Each row is a point. Each copy is the shape, with its points in the same order, turned, moved and blurred by noise. Is it also mirrored, or only turned?

Shape (6 x 2)
[[ 24  -6]
 [ -8  18]
 [-51 -35]
 [-46  34]
 [ -7  22]
 [  3  42]]
Copy 1 (6 x 2)
[[ 15  23]
 [ 17 -17]
 [-51 -26]
 [ 11 -57]
 [ 20 -16]
 [ 44 -19]]
Copy 1 is: mirrored
Copy 2 (6 x 2)
[[ 17 -17]
 [-20  -2]
 [ 17  60]
 [-48  37]
 [-23   0]
 [-40 -16]]
Copy 2 is: mirrored

Shape (7 x 3)
[[-43 -34 -10]
 [ 31 -40 -18]
 [ 33 -38  14]
 [-15  26  11]
 [ 21  25  37]
 [ 25  26  15]
 [-42 -39 -28]]
Copy 1 (7 x 3)
[[-10  36   6]
 [ 11 -33  25]
 [ 40 -27  15]
 [  4   2 -53]
 [ 40 -24 -54]
 [ 21 -35 -49]
 [-24  32  17]]
Copy 1 is: only turned
Copy 2 (7 x 3)
[[ 11  36  34]
 [-25  46 -27]
 [-41  12 -21]
 [ 37  -6 -15]
 [ 12 -23 -41]
 [ 17  -9 -50]
 [ 11  51  31]]
Copy 2 is: only turned
Copy 3 (7 x 3)
[[ 34 -27  35]
 [ 58   0 -30]
 [ 54  36 -20]
 [-19   4   3]
 [-11  44 -18]
 [-12  27 -27]
 [ 38 -39  27]]
Copy 3 is: only turned
Copy 4 (7 x 3)
[[ 20 -20  56]
 [ 53   9  -3]
 [ 27  32  -4]
 [-23 -29   1]
 [-28   2 -29]
 [-12 -10 -32]
 [ 34 -27  57]]
Copy 4 is: only turned

Shape (10 x 4)
[[-53 -16 -38 -38]
 [ 38  -6 -43  33]
 [  0   7  -2   7]
 [ 27  33 -27  13]
 [-21  25  22  43]
 [  0 -25 -18  -8]
 [-18 -39  12 -62]
 [ -6  37  17  18]
 [-17  46  -5 -18]
 [-34 -40 -29 -37]]
Copy 1 (10 x 4)
[[ 15  47 -43 -30]
 [ 18   2  -3  62]
 [  8  -4   1  12]
 [ 35   4  18  30]
 [ -8 -49   3  -2]
 [-13  27 -12  22]
 [-35  69  -9 -32]
 [ 10 -24  22 -13]
 [ 27  10  29 -27]
 [  4  60 -41  -8]]
Copy 1 is: mirrored
Copy 2 (10 x 4)
[[-72  14  -1  34]
 [ 15 -57 -20  20]
 [  3  -6   8   3]
 [ 29 -21   5  35]
 [  9 -12  57 -16]
 [-28  -8 -21   5]
 [-49  48 -35  -8]
 [ 22   8  41   5]
 [  3  27  30  33]
 [-72   8 -25  12]]
Copy 2 is: only turned
Copy 3 (10 x 4)
[[ 32 -60 -31 -56]
 [ -4  16 -60  23]
 [ -9  -6 -14 -17]
 [-39  -7 -42   6]
 [-33  29  -3 -45]
 [ 27 -17 -24  -9]
 [ 49 -55  23 -19]
 [-42   5   0 -29]
 [-41 -38  -8 -34]
 [ 49 -47 -22 -37]]
Copy 3 is: mirrored
